Each point is reached from the start by the listed moves, each made 0, 1 or 2 times, or once backwards (-1), plus a little noise. Is the number of moves made odd or even? Then give how often each move was made.
In the rows, zero is written as 128.

Moves:
(1): [156 136 129 146 129]
(2): [119 145 136 126 121]
(3): [138 100 115 175 117]
Start: [125 130 126 127 114]
Points:
[126  50  89 204  96] => even (-1, -1, 2)
[ 88 129 128 151  89] => even (-1, 2, 1)
[ 88 140 133 106 106] => even (-1, 1, 0)
[135 172 142 140 101] => odd (1, 2, 0)

Moves:
(1): [124 102 143 125 127 124 112 131]
(2): [106 128 132 124 152 112 113  97]
(3): [130 106 135 112 121 131 147 126]
(4): [117 140 137 120 115 120 119 158]
(5): [126 108 140 158 118 111 136 118]
(6): [119 133 137 137 122 134 143 138]
Start: [144 134 141 145 139 139 129 124]
Points:
[ 73  76 209 210 157  79 126  64] => odd (1, 2, 0, 0, 2, 2)
[144 119 148 209 123 108 161 101] => odd (-1, 0, 0, 0, 2, 0)
[138  65 173  59 124 138 103 159] => odd (2, 0, 2, 1, -1, -1)

Moves:
(1): [125 147 113 136 121 121 132 122 138 107 124]
(2): [118 126 110 140 125 127 114 141 121 135 134]
(3): [134 139 122 110 125 136 137 128 119 116 130]
(4): [139 131 120 132 134 145 127 121 135 128 128]
(5): [126 131 137 119 111 125 112 123 130 136 143]
(6): [114 121 122 125 127 131 132 126 137 114 143]
(7): [142 122 117 126 144 111 133 127 118 132 138]
(8): [131 130 135 125 141 128 124 124 125 119 122]
(9): [130 130 125 115 132 131 126 127 142 133 116]
(10): [140 136 114 127 121 129 128 164 132 130 149]
(11): [107 143 128 138 129 127 135 124 126 131 138]
Start: [121 133 143 142 122 116 132 113 138 124 138]
Points:
[140 125  61  90 146 152 161 164 148 118 185] => odd (-1, 1, 2, 1, -1, 2, 1, -1, 2, 1, 0)
[ 71 210  46 104 102  71 123 140 147  80 241] => odd (2, 2, 2, -1, 2, 2, 2, 1, 2, 1, 2)
[ 91 191 113 124  97 160 159  93 155  63 153] => odd (1, 0, 2, 1, 0, 1, -1, 0, 0, 0, 1)
[ 74 176 128 162 127  89 132  67  99  96 172] => even (1, 1, 1, 0, 1, 0, 1, 1, -1, -1, 2)
[ 30 186  65 140  75 139 141  85 162  55 151] => odd (2, 2, 2, 0, 0, 2, -1, -1, 1, -1, 1)
[ 79 200 127 119  95 150 139  33 146  85 181] => odd (1, 0, 2, 2, 2, 1, 0, 0, 0, -1, 2)

Moves:
(1): [117 121 123 129 127 148 141 123 149 117 114 141 128 126]
(2): [145 121 127 126 124 130 118 123 121 126 114 141 121 119]
(3): [128 118 110 126 102 129 137 120 119 131 117 123 126 118]
(4): [124 123 142 134 130 134 130 134 133 135 140 140 124 117]
(5): [143 127 133 122 139 139 137 130 126 141 145 116 120 118]
(6): [126 116 120 122 126 137 118 147 124 122 128 128 125 126]
(7): [132 128 119 122 164 125 151 123 132 126 118 123 138 124]
(8): [138 138 127 125 128 125 123 145 114 122 117 125 139 125]
(9): [148 108 118 133 133 134 138 122 129 122 133 129 121 139]
(10): [126 143 127 151 127 134 142 136 124 136 132 116 117 125]
(11): [127 113 126 141 125 134 134 122 116 134 123 130 128 141]
(12): [138 132 130 130 126 129 127 129 143 130 121 126 125 119]
(13): [144 127 148 136 108 111 137 128 134 114 122 109 101 123]
(14): [113 119 138 122 128 124 124 134 119 117 129 125 142  97]
Start: [131 127 132 117 134 122 138 135 133 121 122 121 131 115]
Points:
[194 101 113 123  33 109 175 110 131  37   7 132  88  75] => odd (2, 2, 2, 0, -1, -1, 0, 2, 1, 0, -1, -1, 2, 0)
[ 95 107 188 147 130 141 152 174 137  64  86 164 144  88] => even (2, 0, -1, 2, -1, 0, 0, 2, 0, 0, 1, -1, 1, 1)
[109  83 192 123  49  75 126 120 110  71  80 125  92  15] => even (0, 2, 1, 1, -1, 0, 0, -1, -1, 0, 0, -1, 2, 2)

Moves:
(1): [136 128 128 136 127 128 132 126 135 146 138 136 124 128 133 134 118 139
 124 132]
(2): [136 136 142 125 127 123 122 121 125 123 129 128 127 121 125 134 135 116
 126 136]
(3): [125 135 124 119 136 128 130 122 122 133 118 132 132 134 128 131 133 136
 126 113]
(4): [133 125 130 125 133 127 131 124 130 131 129 128 126 130 124 124 123 130
 127 140]
(5): [117 140 125 130 131 148 141 128 123 132 133 126 130 127 123 129 119 133
 127 126]
(6): [123 143 127 124 124 123 123 133 148 120 125 115 121 133 130 131 119 130
 136 130]
(7): [130 128 125 133 132 119 140 144 126 135 128 124 129 146 127 124 128 124
 128 124]
(8): [134 124 117 109 123 125 133 121 123 139 130 121 139 138 129 139 107 118
 135 132]
(9): [129 139 127 136 139 143 118 129 134 136 108 131 148 135 125 130 126 131
 141 138]
(10): [123 129 125 128 141 127 132 118 129 117 134 129 124 125 138 127 118 130
 118 130]
(11): [130 124 131 124 134 132 125 125 143 125 117 131 127 131 140 132 119 130
 121 116]
(12): [142 123 131 129 134 129 123 114 121 121 125 134 129 132 132 128 130 134
 132 124]
(13): [132 122 132 117 115 120 123 129 132 141 116 143 125 117 138 136 114 112
 127 121]
(14): [121 129 125 129 147 132 111 128 129 124 136 131 133 133 124 136 121 115
 119 131]
(15): [144 130 126 129 139 125 122 146 138 116 137 132 140 135 129 127 126 134
 126 131]
(16): [131 120 133 141 134 130 125 124 136 134 134 122 139 123 124 122 122 126
 129 121]
(17): [122 126 120 124 123 126 119 133 128 132 127 125 115 127 129 114 127 140
 108 132]
(18): [125 130 126 122 122 131 126 119 126 131 138 120 125 140 130 118 130 149
 138 133]
(19): [140 129 118 130 126 129 135 124 131 121 133 131 128 130 128 127 128 127
 134 125]
(20): [129 121 130 133 121 126 133 141 137 117 127 141 142 140 129 135 129 135
 115 129]
Start: [133 131 122 126 124 137 121 129 132 130 121 135 122 130 123 123 129 130
 122 130]
Points:
[152 124 148 173 208 166  77  76 156  48 148 161 195 175 130 124 128 148
 125 132] => even (-1, 1, 0, 0, 0, 0, 0, -1, 1, 2, 0, 2, 0, 2, 0, 2, -1, 2, 1, 2)
[194  99 125  96 127 111 137  68 212  97 180 114 106 143 182 118  50 180
 142 151] => even (1, 0, -1, 2, -1, 1, -1, 1, -1, 2, 2, 0, 0, -1, 1, 1, -1, 2, 1, 0)
[ 90 198 106 141 148 193  88 179 195 117  50 149 156 181 124 150 123 167
 136 110] => even (0, -1, 1, -1, 1, 2, 0, -1, 2, -1, 1, 0, 0, 1, 0, -1, 0, 0, 0, 1)
[162  72 118 136  63  95 131 133 141 134 106 201 119 126 131 126 150 125
 112  74] => even (0, -1, 1, 0, -1, 0, 0, -1, -1, -1, -1, 1, 2, 0, -1, 1, 0, 0, 2, 2)
[143 147 148 138 144 126  84 188 249 119  93 151 190 137 160 162  50 105
 128 106] => even (0, 0, 0, -1, 0, 2, 0, 0, 1, 1, 1, -1, 2, 0, 2, 2, -1, 0, -1, 1)
[172 113 160 182 128 115 139 143 179  68 121 114 115 145 113 116 159  85
 109  86] => odd (-1, 2, -1, 0, 0, 1, 2, -1, -1, -1, 2, 1, -1, 0, -1, 2, 0, -1, 2, 1)
[167 126  72  84 120 151  61 201 235 123  66 183 190 177 133 135  50 134
  96 162] => odd (-1, -1, 0, 2, 0, 1, -1, 1, 2, -1, 1, -1, 2, 1, 2, 0, 2, 0, 2, 2)

Moves:
(1): [120 131 142 134 127 126 113 127 133 122 134 121 119 124 126 120 135 124
 126 123 128 143 137 136 129]
(2): [126 126 140 121 125 151 135 121 129 128 109 123 131 134 121 145 139 128
 137 133 126 123 141 108 126]
(3): [134 127 137 139 138 143 114 139 122 131 129 123 134 124 107 122 127 102
 122 134 126 141 119 134 121]
(4): [130 121 126 126 128 120 132 123 126 118 134 125 125 135 133 124 126 124
 124 117 130 129 138 134 115]
(5): [121 124 126 132 116 118 113 134 140 126 120 125 132 127 139 120 119 121
 122 140 126 144 142 112 133]
(6): [133 133 139 146 139 120 133 137 136 144 130 125 117 126 113 126 113 123
 134 124 129 136 133 134 130]
(7): [114 132 132 117 139 120 138 134 122 120 126 121 136 132 124 138 121 119
 125 134 114 125 118 130 123]
(8): [120 119 121 141 146 136 119 127 139 112 131 119 136 123 128 124 133 142
 136 128 119 136 141 120 127]
(9): [124 137 144 122 112 133 131 126 135 131 122 138 118 150 127 127 124 145
 120 123 124 132 126 122 118]
(10): [113 136 134 123 109 128 116 121 119 120 134 124 132 137 132 133 111 128
 142 124 122 133 123 125 114]
(11): [130 129 124 132 136 119 134 119 120 126 126 120 120 129 124 139 133 126
 127 129 138 128 118 124 130]
(12): [136 129 122 126 130 131 118 126 134 121 125 133 120 126 116 131 131 131
 124 127 129 119 122 130 125]
(13): [120 119 139 122 138 123 127 108 116 118 122 126 125 127 118 122 131 127
 131 129 132 131 127 143 121]
(14): [139 131 130 129 124 133 132 134 125 122 126 121 126 129 125 117 125 132
 125 123 128 134 126 131 132]
(15): [116 136 127 137 131 130 128 125 134 133 129 128 144 120 125 128 121 125
 120 125 127 121 128 131 131]
(16): [129 132 119 114 121 139 128 138 114 113 128 125 120 123 125 126 138 124
 129 140 135 118 134 113 108]
(17): [122 120 124 135 116 122 129 125 134 130 121 125 124 125 121 131 142 122
 136 135 129 124 119 130 122]
(18): [116 111 132 124 128 125 128 124 120 125 134 117 132 141 108 127 150 124
 131 128 146 132 124 122 123]
(19): [139 140 134 119 141 137 131 134 124 139 112 119 139 130 125 132 128 134
 130 120 137 129 127 138 124]
(20): [118 135 112 127 124 118 137 115 111 142 124 132 134 136 126 133 139 119
 123 116 134 141 135 107 120]
(21): [126 124 133 123 125 134 130 122 135 126 129 117 120 120 132 126 127 129
 127 126 128 130 123 125 128]
(22): [128 131 130 129 124 117 123 118 119 130 136 132 135 114 115 124 126 124
 119 158 115 126 118 131 113]
(23): [123 131 135 122 121 128 139 121 136 119 121 137 128 127 123 144 135 132
 133 133 133 135 117 137 128]
(24): [140 139 128 116 135 122 146 125 122 120 144 129 115 146 144 123 131 118
 130 134 124 121 126 127 132]
Start: [118 135 138 130 134 121 146 135 132 126 125 119 149 116 125 132 126 118
 123 137 145 129 125 118 121]
Points:
[128 181 165  47 108 155 223 168 128  34 117 105  87 152 180 189 119 109
 132 151 126  78 153  72 115] => even (1, 2, -1, 1, 0, 0, 2, -1, 0, 0, 1, 0, -1, 1, 0, 2, -1, -1, -1, -1, 0, -1, 1, 1)
[ 61 123 152 114  78 129 234 121  97 124 116  70 136 149  33 169 174   7
 165 131 193 159  82  68  79] => odd (-1, 1, 1, 0, 0, 2, 1, -1, -1, 1, -1, 0, 0, 2, 1, 1, 2, 2, -1, 2, 2, -1, 2, 1)
[ 64  75 177 119  83 210 167 103 201 121  79  90 179 139 120 185 227 155
 181 127 177 162 133  58 158] => even (0, 2, 0, -1, 0, -1, -1, 1, 0, 0, -1, -1, -1, 0, 0, -1, 1, 2, 0, 0, 2, -1, 2, 0)
[130 135 191 160 191  81 168 216 182  85 184  83 106 186  70  97  90  27
  68 152 152 181 101 128 147] => even (0, -1, 2, 1, 2, 2, 2, 0, 1, -1, 1, 1, -1, 1, 1, 0, -1, 2, -1, -1, 0, -1, 1, 2)
[106 128 200  91 136 188  86 112  96  71 152  39 119 159  69 140 142  51
 119 114 189 124  75 103  99] => even (1, 1, 2, 0, 0, -1, 0, -1, 0, 2, 2, 2, 0, 0, 1, 0, -1, 2, 0, -1, 2, -1, -1, 1)
